Each row is a point. To make a cloud, some directions were put in groups of two or more. Within a group, all points are equally far from the middle, so they leave a hole (a ring in 2 directions, a hollow ball in 3). The other directions are filled evenly. Then the cloud was stretched, turned, moved and blurred a little. Count the holes, and give their numbers of directions, smallest first.
In the rows, zero is written as 128.

Cloud (13 x 2):
[[ 85 147]
 [ 61 115]
 [176 153]
 [ 79  72]
 [ 91 175]
 [116  85]
 [117  88]
 [141  66]
 [ 42 145]
 [114 104]
 [162 133]
 [ 58 109]
 [139 157]]
Holes: 0

Cloud (21 x 3):
[[129 170 159]
 [140  99  58]
 [175  64  98]
 [202 131 118]
 [141 121  53]
 [133 183 144]
 [ 73 169 125]
 [184  82 151]
 [109 104 167]
 [ 80  97  95]
 [109 191  97]
 [176  68 143]
 [155  77 161]
 [109 141 170]
 [ 89 187 107]
 [189 153  99]
 [110 110 170]
 [ 88 151  67]
 [ 87  99  81]
 [ 81 171  85]
 [188  68 119]]
Holes: 1 (3)

Cloud:
[[102 171 135 108 168  93]
 [169 200 110 114  60  93]
 [138 175 107 199 105  94]
 [180 141 121 170  58  73]
 [162 130  43 136 150  70]
 [125 155  94 131  55  56]
 [120  82  83 101  70  85]
 [109  96 107  99 100 163]
 [154 208 153  89 136 135]
 [174 119 121 187 116  60]
 [114 149 157  79 116  50]
 [ 84 103 140 105 135 189]
 [ 90 139  40 131 135 113]
 [195 191 174 120 116 104]
 [162 133 130 174 186  83]
 [162  95 148 130 158 181]
 [166 112  69 162 112 144]
 [191  80 126 161 171 156]
 [161 192 190 123 132  88]
 [166 209 120 105  83 130]
 [ 72  90 124  90 128 122]
 [119 104 102  58 160 153]
 [170 152 154 125  50 151]
 [ 89 102 145 100 202 164]
 [ 84 175 102  88 122 101]
 [120 106 136  43  86 113]
 [120 203 140 175 181 123]
 [151 111 114  41 111  46]
 [ 90 137  93 112 193  97]
 [153 216 130 191 165 143]
 [174 190 112 125  65 126]
 [148  72 177 121 143 150]
 [ 87 161 176 132 116  77]
 [169 154 104  99 120  40]
 [138  98  74 110  74  45]
 [156 135 112 101  29 102]
 [136 168  77 183 193  99]
 [193  88 166 122 107 137]
 [105 127  86  99 114  58]
 [ 87 180  82 160  86  98]
 [209 130 111 163 178  97]
 [166 129  75  72 160 121]
 [145 156 105 130 118  39]
 [ 91 141 155 105 190 127]
 [190 168 152 124 143  72]
 [129 135  47 110 112  98]
 [176 107 155  71 186 119]
 [164 154 190  63 100 140]
 [103 132 172  40  95 109]
 [208 143  98 113 159 100]
 [193 102 145 180 142 116]
 [123 151 187 124 143 198]
 [148 117  50 172 114 112]
 [131 107  99  58  97  42]]
Holes: 1 (4)
